Rows are points. Each table stands for the endless flat space through its points: a line for two points, a plane for three, and so on. The two share one point or none. Which?
(in the rows, 128 means zero)

First (2 x 4):
141, 103, 117, 127
139, 106, 121, 122
Second (2 x 4):
147, 100, 121, 146
137, 100, 101, 111
They share: 143, 100, 113, 132

First (4 x 8):
115, 131, 110, 119, 133, 155, 137, 107
103, 133, 84, 133, 94, 110, 134, 100
87, 127, 86, 119, 100, 112, 142, 82
87, 114, 69, 118, 109, 115, 166, 87
Second (3 x 8):
141, 164, 112, 143, 121, 120, 147, 125
121, 153, 85, 140, 126, 128, 153, 105
125, 152, 98, 137, 123, 128, 147, 111
They share: 109, 132, 103, 122, 120, 140, 135, 102

First (4 x 12):
123, 146, 89, 175, 115, 161, 126, 162, 148, 131, 130, 139
141, 130, 104, 175, 102, 146, 141, 167, 131, 129, 128, 149
165, 122, 122, 155, 92, 132, 143, 149, 125, 149, 140, 161
136, 144, 96, 194, 105, 147, 133, 177, 133, 105, 122, 141
Second (3 x 12):
151, 154, 132, 149, 86, 132, 101, 137, 119, 165, 146, 173
180, 130, 117, 141, 108, 141, 123, 131, 134, 166, 143, 165
186, 119, 97, 144, 126, 152, 141, 132, 154, 155, 141, 148
They share: 149, 146, 106, 157, 106, 146, 121, 141, 145, 147, 144, 149

First (3 x 18):
126, 122, 150, 137, 161, 98, 147, 134, 99, 132, 120, 109, 91, 130, 104, 113, 147, 170
124, 106, 147, 103, 146, 92, 136, 75, 93, 175, 108, 127, 114, 128, 132, 134, 122, 106
134, 109, 141, 119, 165, 94, 142, 111, 95, 149, 112, 114, 97, 131, 111, 127, 135, 146
Second (5 x 18):
132, 117, 150, 124, 164, 128, 145, 156, 110, 163, 118, 140, 97, 129, 133, 114, 143, 143
146, 120, 144, 145, 163, 92, 153, 126, 121, 124, 132, 97, 101, 100, 118, 119, 149, 156
100, 129, 150, 136, 146, 90, 133, 98, 84, 129, 114, 114, 95, 129, 101, 120, 141, 161
153, 120, 156, 145, 155, 83, 163, 120, 122, 133, 136, 89, 109, 102, 112, 117, 152, 164
129, 117, 170, 116, 150, 127, 155, 160, 107, 184, 118, 142, 103, 147, 135, 102, 142, 141
They share: 118, 124, 156, 133, 149, 98, 145, 120, 99, 142, 120, 115, 99, 128, 114, 113, 143, 154

First (4 x 24):
148, 126, 123, 144, 135, 153, 140, 111, 140, 104, 93, 127, 137, 120, 98, 110, 128, 126, 100, 107, 129, 98, 123, 141
138, 133, 130, 135, 141, 156, 117, 111, 126, 125, 99, 109, 129, 143, 115, 110, 140, 134, 102, 115, 145, 90, 132, 168
170, 126, 137, 168, 133, 152, 143, 139, 112, 111, 105, 105, 114, 124, 118, 159, 117, 149, 90, 102, 168, 124, 113, 146
142, 131, 120, 131, 136, 153, 133, 101, 150, 108, 94, 134, 144, 127, 91, 89, 133, 122, 107, 111, 115, 84, 131, 145
Second (5 x 24):
130, 135, 140, 145, 105, 127, 159, 128, 137, 149, 101, 134, 140, 117, 79, 103, 135, 148, 82, 110, 109, 105, 141, 113
140, 148, 131, 152, 122, 162, 160, 120, 117, 142, 136, 155, 122, 114, 99, 123, 138, 169, 100, 125, 132, 98, 123, 121
178, 123, 98, 142, 108, 155, 122, 81, 108, 118, 125, 120, 140, 145, 138, 147, 131, 169, 88, 91, 121, 112, 113, 168
186, 125, 110, 138, 130, 165, 112, 92, 125, 86, 105, 114, 140, 136, 121, 127, 125, 139, 103, 97, 137, 104, 116, 169
172, 123, 137, 148, 117, 149, 110, 111, 141, 79, 65, 105, 149, 121, 96, 102, 113, 106, 112, 106, 121, 109, 128, 153
They share: no point

First (4 x 24):
151, 115, 133, 131, 119, 97, 116, 152, 139, 107, 116, 142, 118, 104, 147, 124, 95, 125, 137, 132, 146, 141, 120, 106
117, 144, 101, 127, 136, 119, 109, 145, 146, 85, 87, 100, 122, 116, 146, 131, 101, 169, 176, 125, 94, 108, 93, 123
121, 127, 95, 130, 148, 99, 120, 153, 139, 105, 117, 123, 134, 96, 125, 114, 121, 146, 147, 131, 129, 138, 84, 115
136, 116, 111, 131, 138, 92, 121, 155, 137, 112, 126, 139, 130, 94, 129, 114, 115, 129, 133, 133, 148, 149, 98, 109
Second (5 x 24):
158, 158, 109, 166, 144, 85, 109, 141, 176, 109, 118, 102, 116, 79, 112, 129, 109, 168, 160, 104, 121, 146, 137, 159
136, 119, 118, 117, 120, 104, 126, 158, 132, 92, 101, 133, 125, 106, 148, 118, 98, 130, 141, 140, 132, 124, 103, 104
119, 130, 133, 134, 143, 104, 132, 159, 138, 107, 123, 119, 101, 94, 148, 127, 93, 135, 150, 144, 127, 127, 101, 102
164, 134, 79, 118, 96, 121, 139, 153, 146, 79, 88, 138, 146, 91, 124, 99, 91, 132, 118, 110, 163, 98, 131, 111
137, 154, 127, 167, 158, 86, 117, 144, 168, 116, 132, 98, 98, 79, 121, 133, 105, 162, 165, 117, 115, 148, 125, 144
They share: no point

First (3 x 24):
136, 145, 104, 156, 142, 150, 139, 166, 153, 137, 157, 121, 162, 159, 110, 125, 144, 104, 160, 138, 130, 95, 113, 136
164, 145, 128, 134, 136, 128, 137, 168, 131, 149, 153, 123, 158, 159, 138, 117, 166, 94, 140, 160, 124, 113, 107, 136
142, 139, 110, 159, 175, 153, 124, 139, 156, 125, 127, 136, 126, 153, 110, 137, 159, 113, 160, 123, 115, 116, 140, 178
Second (6 x 24):
156, 134, 86, 137, 180, 148, 141, 130, 144, 164, 135, 142, 148, 181, 99, 119, 167, 117, 155, 119, 95, 135, 109, 151
128, 135, 125, 167, 191, 169, 159, 181, 156, 159, 128, 157, 120, 188, 120, 137, 170, 120, 147, 115, 127, 132, 106, 153
117, 137, 141, 181, 137, 153, 153, 194, 167, 113, 133, 124, 132, 153, 146, 138, 159, 105, 167, 144, 152, 111, 122, 152
164, 138, 88, 130, 142, 116, 129, 131, 141, 122, 130, 111, 157, 171, 121, 121, 145, 107, 160, 137, 105, 113, 126, 139
122, 137, 132, 170, 131, 139, 151, 191, 164, 101, 129, 119, 138, 160, 150, 133, 155, 106, 164, 145, 147, 106, 129, 150
103, 124, 110, 174, 167, 178, 177, 183, 176, 147, 139, 162, 149, 165, 120, 107, 200, 125, 170, 128, 122, 143, 109, 178
They share: no point

First (3 x 24):
127, 140, 142, 131, 161, 94, 84, 130, 97, 114, 137, 144, 120, 118, 143, 133, 131, 109, 141, 139, 139, 130, 164, 87
72, 150, 167, 131, 151, 129, 119, 165, 102, 139, 77, 154, 115, 83, 148, 118, 141, 134, 91, 169, 74, 175, 144, 122
115, 140, 148, 143, 164, 115, 99, 133, 82, 114, 113, 144, 117, 109, 161, 142, 128, 112, 126, 160, 118, 148, 167, 96
Second (2 x 24):
92, 150, 152, 127, 153, 109, 102, 151, 112, 121, 105, 151, 112, 108, 148, 120, 147, 119, 110, 142, 112, 147, 156, 103
87, 153, 148, 128, 158, 113, 108, 154, 117, 117, 105, 147, 111, 110, 155, 123, 151, 114, 106, 139, 114, 142, 160, 97
They share: no point

First (5 x 24):
83, 103, 114, 97, 134, 147, 132, 130, 153, 80, 97, 139, 112, 90, 116, 155, 149, 178, 105, 91, 79, 102, 125, 144
109, 142, 165, 106, 116, 137, 61, 103, 133, 151, 156, 110, 134, 113, 136, 140, 157, 112, 99, 125, 121, 123, 135, 149
130, 118, 117, 130, 134, 170, 109, 142, 94, 97, 123, 152, 131, 143, 97, 173, 142, 169, 147, 95, 97, 153, 108, 146
103, 128, 139, 114, 122, 137, 87, 119, 133, 111, 132, 124, 120, 113, 118, 152, 153, 152, 107, 101, 99, 125, 121, 153
101, 121, 152, 84, 127, 154, 86, 126, 146, 143, 121, 133, 156, 103, 144, 129, 172, 111, 115, 143, 124, 94, 133, 138
Second (7 x 24):
84, 100, 141, 122, 117, 191, 129, 88, 117, 135, 131, 133, 130, 89, 97, 177, 136, 153, 91, 141, 86, 98, 101, 122
75, 138, 142, 80, 143, 147, 80, 126, 157, 96, 118, 136, 127, 130, 136, 145, 167, 136, 107, 114, 113, 139, 173, 143
89, 110, 123, 62, 130, 177, 99, 142, 160, 89, 123, 152, 87, 128, 147, 111, 173, 120, 106, 100, 137, 141, 173, 113
54, 140, 154, 115, 135, 158, 77, 94, 130, 107, 108, 127, 157, 118, 123, 175, 169, 150, 96, 160, 93, 125, 143, 149
69, 129, 146, 95, 143, 178, 104, 95, 144, 113, 124, 135, 131, 118, 97, 172, 143, 154, 85, 136, 94, 119, 140, 121
74, 87, 148, 123, 96, 168, 100, 119, 110, 113, 109, 142, 135, 89, 168, 132, 193, 123, 119, 150, 114, 114, 126, 144
77, 80, 105, 102, 116, 223, 90, 114, 122, 90, 147, 130, 104, 130, 124, 132, 136, 121, 117, 126, 111, 123, 136, 86
They share: no point

First (4 x 24):
97, 128, 122, 95, 128, 156, 116, 121, 177, 125, 119, 121, 137, 130, 153, 141, 149, 110, 137, 140, 126, 116, 97, 149
86, 125, 113, 101, 103, 168, 107, 114, 157, 121, 114, 128, 144, 117, 176, 122, 142, 135, 133, 127, 113, 119, 108, 135
87, 121, 117, 98, 115, 170, 118, 121, 180, 131, 122, 131, 134, 111, 172, 128, 140, 126, 143, 134, 121, 115, 87, 142
110, 140, 122, 96, 136, 134, 103, 112, 144, 103, 107, 108, 151, 160, 133, 155, 159, 97, 123, 139, 122, 120, 136, 144
Second (5 x 24):
87, 127, 102, 82, 161, 91, 64, 108, 150, 137, 62, 108, 136, 156, 162, 114, 132, 122, 79, 156, 150, 142, 117, 169
105, 120, 92, 96, 149, 118, 79, 111, 175, 113, 77, 132, 127, 131, 178, 113, 127, 110, 94, 162, 138, 129, 128, 161
109, 129, 111, 105, 117, 153, 100, 113, 153, 103, 109, 130, 146, 132, 169, 140, 153, 116, 116, 141, 117, 119, 134, 141
79, 160, 136, 84, 119, 146, 111, 93, 121, 115, 97, 94, 155, 157, 132, 129, 149, 142, 128, 100, 118, 117, 136, 123
79, 150, 108, 76, 157, 114, 95, 87, 163, 115, 59, 106, 123, 143, 148, 87, 107, 132, 110, 124, 140, 121, 136, 141
They share: 99, 136, 117, 99, 115, 148, 99, 110, 140, 107, 106, 114, 153, 145, 153, 137, 154, 118, 121, 131, 115, 122, 133, 139

First (6 x 24):
131, 58, 171, 140, 118, 56, 128, 115, 117, 150, 85, 152, 103, 173, 185, 145, 84, 71, 137, 90, 96, 152, 87, 170
97, 102, 138, 118, 132, 112, 94, 137, 162, 157, 131, 164, 110, 141, 163, 77, 135, 107, 128, 128, 86, 139, 143, 148
142, 106, 125, 138, 111, 95, 126, 138, 92, 139, 104, 125, 120, 119, 145, 132, 108, 99, 144, 97, 118, 168, 91, 162
139, 90, 162, 126, 129, 86, 117, 130, 122, 162, 126, 152, 124, 156, 178, 116, 119, 72, 114, 107, 93, 163, 111, 160
135, 94, 148, 125, 138, 101, 102, 141, 120, 156, 124, 140, 109, 153, 174, 106, 129, 85, 125, 119, 78, 163, 121, 162
99, 138, 113, 137, 110, 121, 140, 121, 155, 143, 132, 158, 142, 87, 120, 82, 132, 123, 132, 123, 156, 152, 135, 122
Second (7 x 24):
137, 70, 110, 128, 122, 42, 79, 170, 114, 111, 126, 170, 61, 144, 137, 128, 133, 94, 97, 117, 134, 186, 83, 132
114, 106, 145, 153, 153, 70, 110, 137, 145, 174, 124, 168, 132, 154, 133, 118, 139, 130, 109, 99, 115, 155, 146, 198
124, 74, 136, 128, 150, 67, 110, 141, 150, 160, 102, 173, 113, 137, 127, 86, 133, 117, 104, 71, 100, 170, 124, 184
95, 100, 137, 133, 120, 88, 103, 151, 148, 125, 114, 137, 92, 150, 129, 119, 135, 117, 120, 114, 103, 152, 141, 178
100, 66, 139, 111, 133, 78, 92, 143, 145, 140, 120, 140, 80, 134, 133, 70, 119, 134, 129, 51, 111, 169, 128, 176
78, 88, 140, 118, 119, 118, 112, 132, 153, 140, 124, 129, 83, 162, 135, 105, 133, 135, 132, 100, 92, 147, 138, 174
109, 64, 119, 107, 122, 122, 129, 125, 147, 150, 108, 169, 82, 166, 142, 109, 141, 105, 109, 120, 73, 159, 89, 137
They share: 109, 98, 136, 126, 121, 100, 107, 134, 140, 150, 116, 154, 112, 136, 158, 100, 119, 104, 136, 113, 99, 145, 121, 154

First (5 x 24):
162, 96, 99, 183, 105, 92, 141, 151, 124, 140, 132, 70, 111, 109, 172, 114, 82, 146, 80, 137, 130, 93, 155, 81
147, 122, 138, 161, 119, 124, 119, 149, 100, 136, 111, 109, 143, 91, 172, 128, 109, 125, 118, 127, 128, 96, 157, 103
146, 134, 167, 160, 158, 127, 140, 111, 115, 166, 92, 121, 175, 133, 181, 140, 130, 162, 149, 166, 173, 156, 95, 101
168, 112, 105, 195, 121, 96, 157, 139, 116, 156, 134, 60, 111, 121, 176, 118, 88, 156, 84, 153, 142, 107, 143, 69
122, 111, 148, 132, 105, 121, 97, 143, 131, 137, 87, 135, 163, 107, 149, 107, 120, 150, 137, 111, 124, 106, 132, 128
Second (4 x 24):
119, 116, 118, 158, 102, 111, 96, 131, 114, 140, 91, 130, 132, 101, 164, 109, 107, 161, 122, 136, 105, 107, 130, 128
116, 143, 162, 126, 109, 105, 148, 105, 137, 157, 119, 138, 172, 122, 158, 122, 115, 122, 121, 142, 154, 127, 114, 121
136, 110, 148, 163, 139, 146, 107, 165, 90, 165, 93, 110, 144, 86, 173, 102, 129, 173, 129, 134, 136, 117, 153, 109
115, 127, 144, 143, 116, 116, 123, 127, 119, 156, 105, 134, 152, 105, 167, 113, 113, 144, 122, 144, 135, 121, 125, 124
They share: no point

First (3 x 24):
152, 94, 142, 142, 148, 88, 147, 119, 127, 137, 141, 155, 116, 133, 147, 171, 140, 108, 176, 111, 171, 123, 98, 114
144, 107, 139, 152, 127, 112, 141, 123, 157, 132, 127, 128, 120, 164, 136, 142, 125, 100, 136, 89, 134, 159, 132, 123
138, 103, 143, 142, 135, 100, 149, 131, 157, 122, 119, 134, 128, 156, 134, 144, 135, 114, 126, 95, 130, 171, 120, 121
Second (6 x 24):
133, 128, 144, 135, 185, 101, 142, 140, 151, 110, 94, 163, 112, 155, 150, 167, 108, 121, 167, 55, 114, 160, 112, 114
99, 106, 115, 191, 141, 99, 181, 159, 162, 120, 119, 126, 106, 83, 88, 172, 118, 59, 104, 85, 124, 136, 105, 162
153, 134, 160, 147, 136, 96, 136, 124, 140, 138, 137, 130, 121, 159, 149, 170, 118, 105, 145, 101, 155, 146, 112, 128
155, 42, 120, 125, 136, 108, 144, 104, 146, 126, 127, 162, 125, 163, 147, 118, 166, 127, 177, 103, 147, 154, 126, 86
136, 45, 121, 145, 124, 75, 179, 152, 134, 154, 145, 162, 94, 158, 131, 129, 134, 119, 144, 98, 141, 119, 144, 89
163, 96, 156, 123, 132, 70, 152, 146, 126, 174, 143, 164, 103, 205, 169, 154, 118, 149, 181, 95, 159, 124, 158, 74
They share: 146, 101, 141, 146, 137, 100, 145, 123, 145, 132, 131, 140, 120, 150, 140, 154, 133, 106, 150, 99, 148, 147, 116, 119

First (5 x 24):
127, 124, 140, 144, 126, 135, 142, 146, 161, 145, 171, 111, 142, 158, 163, 126, 150, 84, 94, 135, 126, 108, 141, 116
112, 165, 145, 158, 173, 139, 85, 108, 167, 148, 139, 119, 141, 151, 178, 135, 123, 129, 142, 120, 108, 112, 124, 148
115, 162, 137, 155, 163, 128, 85, 112, 162, 141, 136, 130, 132, 149, 168, 134, 126, 138, 128, 122, 100, 112, 121, 140
121, 154, 128, 158, 142, 129, 98, 122, 161, 137, 147, 123, 134, 156, 159, 128, 142, 118, 110, 129, 118, 120, 121, 122
121, 134, 151, 141, 161, 130, 121, 132, 161, 154, 153, 125, 141, 146, 174, 138, 125, 116, 122, 125, 96, 98, 138, 145
Second (7 x 24):
117, 133, 167, 150, 129, 107, 100, 137, 135, 115, 169, 146, 123, 100, 160, 142, 147, 74, 83, 103, 82, 105, 140, 136
136, 138, 140, 197, 123, 143, 91, 151, 136, 158, 150, 106, 77, 130, 129, 183, 164, 148, 152, 152, 71, 115, 172, 171
128, 168, 176, 122, 179, 94, 107, 141, 197, 114, 137, 149, 133, 118, 165, 128, 116, 124, 91, 98, 151, 151, 134, 93
163, 152, 92, 181, 150, 146, 108, 129, 153, 162, 171, 91, 138, 167, 128, 113, 157, 116, 112, 177, 71, 85, 98, 115
157, 171, 113, 144, 156, 111, 123, 155, 156, 133, 161, 112, 154, 156, 162, 92, 135, 122, 109, 148, 90, 92, 78, 93
138, 122, 122, 171, 151, 142, 93, 91, 164, 144, 193, 125, 157, 142, 123, 117, 168, 59, 57, 144, 83, 88, 115, 108
99, 123, 139, 108, 129, 88, 116, 145, 167, 143, 120, 171, 123, 166, 174, 160, 135, 159, 110, 105, 116, 126, 141, 131
They share: no point

First (6 x 24):
145, 143, 163, 103, 152, 151, 75, 126, 114, 167, 106, 93, 110, 136, 136, 76, 113, 111, 144, 120, 132, 146, 123, 119
143, 97, 157, 127, 80, 144, 159, 117, 111, 150, 149, 145, 155, 122, 163, 140, 124, 100, 87, 130, 176, 126, 97, 105
184, 139, 106, 142, 128, 153, 102, 144, 131, 154, 122, 156, 121, 147, 123, 104, 61, 94, 91, 192, 102, 111, 122, 68
154, 95, 142, 142, 128, 169, 108, 168, 111, 194, 166, 132, 155, 127, 121, 100, 89, 102, 105, 150, 114, 143, 132, 74
148, 103, 128, 144, 112, 163, 122, 144, 129, 168, 160, 144, 155, 133, 133, 114, 89, 98, 101, 154, 124, 119, 104, 88
137, 125, 155, 113, 80, 138, 131, 76, 110, 129, 117, 152, 127, 166, 187, 119, 139, 66, 93, 130, 175, 111, 62, 123
Second (3 x 24):
165, 125, 128, 96, 114, 120, 125, 130, 124, 146, 138, 147, 126, 137, 131, 108, 95, 115, 78, 156, 126, 126, 118, 83
135, 149, 131, 141, 93, 153, 110, 112, 106, 164, 129, 129, 147, 146, 146, 150, 95, 103, 120, 153, 156, 105, 106, 89
163, 117, 151, 129, 109, 151, 136, 124, 130, 152, 123, 129, 131, 128, 162, 118, 113, 89, 112, 133, 152, 127, 116, 99
They share: no point
